Every row gives one point. Two turns around zero, p and q, are shown by what they do to some points. Where does a point land after both, in the order given? Backwards means that the second turn is done in reverse. Each puzzle has new turns, and all numbers are rounded.
In the rows, zero is written as 128.

Turn p:
[143 155] -> [157 139]
[109 121] -> [109 135]
[165 116] -> [149  95]
[ 96 120] -> [ 98 142]
Turn q:
[94 91] -> [119  79]
[160 146] -> [146 160]
[127 146] -> [118 143]
[115 141] -> [110 132]
[145 116] -> [149 127]
Where do these land?
p, then q: [131 148] -> [134 147]
p, then q backwards: [131 130] -> [131 126]
q, then p backwards: [173 110] -> [159 165]
p, then q: [ 87 140] -> [ 89 145]
q, then p: [119 111] -> [117 112]

Turn p:
[132 122 102  97] -> [112 102 105 113]
[122 109 149 115] -> [130 131 143 100]
[114 106  99 135] -> [121  92 140 137]
[105 127 136 177] -> [136 136 169 163]
[121 148 155 103] -> [111 160 121 107]
[143 153 158 112] -> [131 166 110 113]
[160 132  96 155] -> [154 107 106 162]
Turn q:
[116  77 124 161] -> [138  72 110 144]
[113  93 155 160] -> [116  84 126 162]
[146 151 120 125] -> [129 156 118 123]
[128 164 118 118] -> [115 158 127 107]
[144 133 132 107] -> [142 148 140 130]
[121 151 119  98] -> [127 151 147 102]
Where do these land?
q, then p: [117 149 135 121] -> [109 144 134 125]
p, then q: [138 154 149 102] -> [121 151 130  92]
q, then p: [143  93 123 174] -> [150  77 135 150]
p, then q: [109 140 160  91] -> [109 147 163  97]
p, then q backwards: [136 113  92 123] -> [113 100 123 152]
q, then p: [126 119 109 157] -> [123  93 125 130]

Turn p:
[134 119 154 111 150 183] -> [122 105 160 135 125 182]
[ 92 114 109 131 129  87] -> [102 134 117  99 124  85]
[120 129 131 146 115 108] -> [131 132 126 135 121  99]
[158  91 147 142 136 120] -> [167 105 146 109 115 123]
[140  94 140 112 126 150] -> [140 128 154 109 110 154]
[145 141  95 108 138 163] -> [124 134  99 127 133 177]
[107 142 129 175  97  89] -> [129 136 115 155 112  64]
[137 167 131 100 118 137] -> [125 154 126 149 160 149]
[120 156 116 127 143 114] -> [113 125 107 134 153 119]
Turn q:
[121 103  93 131  91 137] -> [122  94 117 103 101 155]
[117 158 133 103 156 149] -> [149 171 140 145 124 138]
[119 118 153 102 150  93] -> [148 147 115 113 170 112]
[150 167  84 151 138 156] -> [116 125 126 186  93 152]
[125  99 133 115 146 143] -> [149 121 151 118 145 142]
[103 153 121 156 128 130] -> [ 90 148 126 136 120 140]
[165 112 157 134 122 102] -> [133 101 125 129 148  82]
[123 115 150 133  92 115] -> [114 117 124  94 122 103]
Where do these land?
q, then p: [128 147 147 122 159 108] -> [127 103 105 139 154 115]
q, then p: [143  91 140 124 183 147] -> [154  71 157 131 140 142]
q, then p backwards: [140 146 129 150  97 110] -> [ 96 129 108 155 131 120]
q, then p: [104 109  70 131 136 112] -> [107 118 110 122  95 179]
p, then q: [149 102 143 107 103 103] -> [154 143 119 145 123  86]
q, then p: [125 143 108 130 120 171] -> [136 147 146 162 104 133]
p, then q: [141 150 143 148 113 147] -> [ 98 107 142 144 125 120]
p, then q: [ 77 125 150 121 106 104] -> [104 168 106 105 148 105]
q, then p: [144 140 123 121 135 149] -> [149 127 131 147 118 121]

Turn p:
[110 122 148 134 106 156 120 106 115] -> [132 141 153 146 143 154 114 119 149]
[175 119  93 139 128  92 118 116 136] -> [126 125 115 119  61 106 128 127 124]
[107 118 121 138  89 123 160 156 130] -> [123 166 130 112 140 132 157 160 144]
[186 117 153 150 144 142 128 154 129] -> [155  96 120 136 120  87 109 153 160]
[126 117 143 141 120 134 107 154 119] -> [118 127 143 115 143 112 111 136 150]
[119 126 134 134 120 125 127 127 163] -> [132 132 117 115 133 129 146 107 147]
[108 177 106 130 119 141 120 132 118] -> [102 153  96 136 145 145 104 127 114]
[122 143 112 136 152  87 122  76 118] -> [104 130 131 161  93 123 140  90  93]
[117 131 145  34 150 127 160 151 116] -> [177 114 139 100 171 138 137 147  53]
[111 109 125 144 151 152 119 106 136] -> [113  97 137 142 129 153 134 113 145]
Turn q:
[135 155 108 132 139 136  82 118 136] -> [139 135 133 140 102 117  99  88 123]
[131 161 121 140 154 100 103 163 127] -> [137 127 174 150 149 111 108 100 132]
[173 114 117 136 127 110 125 105 102] -> [121 128 141 166  91 132 152 141 116]
[ 98 149 134 110 151 159 140 108 119] -> [127 143 112  92 139 134 136 101  96]
[115 139 151 135 122 142 145 107 154] -> [129 150  99 114 139 146 137 117 146]
[127 134 136 116  82 130 134 134 119] -> [ 96 145 123 118 124 122 114 155 138]
[174 127 129 101 135 124 106 157 126] -> [141 126 177 130 102 142 106 144 127]
[134  97 130 183  98 160 125 115 125] -> [108 106  75 165 123 155 116 138 133]
[ 72  88 148  90 133  92 151 131 107] -> [106  90 136  75 150  98 177 145 135]
[123 115 106 137 140 127 171 143 165] -> [175 129 110 131 161 124 138 153 133]
Where do these land?
p, then q: [118 154 133 134 139 147 128 120 108] -> [128 108 120 147 135 130 121 101 117]
p, then q backwards: [ 88 132  99 136 157 142 124 101 125] -> [133 119 163 160 134 145 121 119  89]
q, then p backwards: [144 109 111 113 137 167 109 147 167] -> [175 125 124  92 119 162 114 123 132]
q, then p: [163 119 117 124  92 126  97 107 165] -> [132 167 101  95 111 128 116 115 167]
q, then p: [143 141 114 131 126 116 154 104 128] -> [124 148 102 148 129 114 133 144 123]
q, then p: [111 148 135  81 159 113 133 123 120] -> [170 138 143 144 140 121 131 120  87]
q, then p: [156  89 156 130 114 135 128 117 146] -> [142 129 110 102 137 154 132 149 165]
q, then p: [102 123 124 128 141 124 126 184  67] -> [105  94 194 134 157 107 135 128 112]
q, then p: [142 142 121 181 123  96 110 138 134] -> [102 120 118 151 117 109 147 100 170]
p, then q backwards: [114 124 171 123  91 116 171 138 121] -> [142 157 120 121 144  92 178 135 149]

Turn p:
[112 132 134  83 120  71 124 169 134 123 142 113] -> [105 122 140 114  74 143 128 131 118 188 135 126]
[133 165 139 104 124 105 110 133 118 144 130 121] -> [109 142 123 125 119 117 103 111 129 163 149 124]
[127 104 162 127 119 127 100 153 103 152 132 122] -> [131 120 163 112 139 156  87 125 116 140 134 132]
[130 115  98 149 146 156 132 114 145 145 149 164] -> [139 114 120 164 151 126 140 162 147  98 145 141]
[160 123 145 155 149 110 162  86 140  90 120 159] -> [132 113 118 151 103  81 139 117  95  72 114 131]
[143 147 107 132 117 113 108 164 113  93 127  91] -> [119 131  91 103 111 156 119 126 118 147 117  83]
[105 140 135 116 122 100 110 124 103 111 151 107] -> [117 121 125  97 103 143 129 100 130 140 159 120]
[107 141 155 122  87 128 136 158 108 135 140 126] -> [123 149 159 113 139 148 137 119  98 156 149 115]
[ 96 143 157 126 109 104  96 153 149 131 131 106] -> [136 137 163 125 102 146 118 106 143 165 137  96]
[145 114 118 119 128 161 129  98 147 119 112 166] -> [134 154 127 138 133 104 130 159 140  85 118 148]
[126 108 117 131 125 137 140  98 125 118 112 120] -> [141 132 118 117 130 127 143 119 133 104 110 149]
[121 119  96 152 146 150 143 118 128 157  95 153] -> [119 129 119 169 165 136 138 131 146 106 104 154]
[156 116 109 143 132 152 153 100 148 147 130 119] -> [166 120 103 141 154 106 138 140 130 118 114 147]
[131 125 119 134 169 180 148 123 131 125 120 124] -> [121 107 123 121 170 104 143 146 150 106 104 124]
Turn q:
[123 110 164 121 116 120 156 149 151 142 117 115] -> [135 121 144 111 151 126 148 139 134 167 155 115]
[162 175 101 149 110 143 133 123  94 123 147 145] -> [144 135 122 174 104  93 139 126 109  94 114 156]
[102 115 140 145 132 162 131 135 120 151 127 110] -> [119 138 126 148 163 147 125 118 131 157 127 145]
[138 166 150 119 127 134 138 115  85 108 122 113] -> [160 113 158 135 122 130 137 116 130 105 125 172]
[103 101 118 129  88  83  88 113 163 145 104 169] -> [ 87 150 114 101  70 136 129 165 156 161 118 100]
[150 139  73 116 112 119 117 118 123 115 133 113] -> [122 137 114 109 110 108 139 120  97  98  91 130]
[152 136 137 102 152 135 143 116 108 143 141 122] -> [143 131 140 119 139 108 105 109 117 112 152 149]
[121 130  99 143 109 105 122  87 158 117 132 148] -> [111 132  81 113  89 124 146 133 146 117 123 121]
[124  84 135 135 163 151 146 150 115 116 118 127] -> [127  89 128 140 158 146  98 114 110 151 133 116]
[128 120 158 125 141 115 131 147 117 126 159 105] -> [146 134 157 131 143 134 132  95 131 130 143 107]
[152 151 155 124 127 170 117 130 118 113 138 119] -> [176 141 134 148 141 143 123 136 114 113 131 148]
[117 128 111 157 133 105 101 125 164 143  97 143] -> [103 132 105 122 122 119 121 159 169 137 101 107]
[ 92 109 123  98 154 123 141 156 148 123 130 135] -> [ 91 112 141 112 152 151 123 134 119 122 152 100]
Where do these land?
q, then p: [121 143 151 118 163 144 130 127 107 124 143 140] -> [142 115 137 124 122 120 115 139 133  92 148 104]
p, then q backwards: [147 120 124 211 151 108 122 147 130 133 138 146] -> [132 121 120 157 166 156 133 162 112  71 150 156]
q, then p backwards: [113 137 122 171 121 139 159 116 112 121 113 140] -> [120 125  97 134 162 104 152 119 139 151 130 132]
p, then q: [136 138 142 115 105 145 145 139 144 117 145 120] -> [135 130 163 121 140 100 134 117 123 124 135 131]
q, then p backwards: [116 148 118 119 129 125 125 139 122 114 133 147] -> [121 117 129 137 136 125 127 132 128 112 128 157]
q, then p: [139 126 139 113 122 142 125 111 129 196 137  82] -> [ 87 130 118 160 121  80 109 115 146 146 164 138]
p, then q backwards: [116 136 117 112 137  98 225 122 104 125 126 138] -> [110 132  75 133  71 140 193 130 106 131 127 108]
p, then q: [128 124 108 116 153 143 105 147 103 146 138 140] -> [103 142 124 140 150 158 111 135 123 123 130 102]
p, then q backwards: [143 126 130 130 116 139 111  90 159 118 129 139] -> [163 161 140 132 131 121 113 112 134 132 144 137]
p, then q: [117 119 128 114 114 130 126 125 175 118 139 145] -> [151 130 141 139 131 106 163 146 127 139 138 112]
q, then p: [155 145 141 115 148 128 109 140 117 117 100 148] -> [130 132 145 119 108 142  89 143 114 124 114 103]
p, then q: [139 105 130 128 124 135 110 126 123 118 138 140] -> [143 130 139 136 123 144 126 137 108 120 122 116]
p, then q backwards: [122 139 112 123 129 146 107 144 123 117 117  40] -> [127  77 139 147 139 100 108 104 167 117 107  80]
p, then q: [113  77 136 118 100 106 114 129 174 140 120 144] -> [173 138 133 160 113 116 139 177 126 158 139 131]
p, then q: [115 136 120 117 109  95 107 117  97 117 105 113] -> [115 153 107 120 110 145 136 141 122 111 131 171]
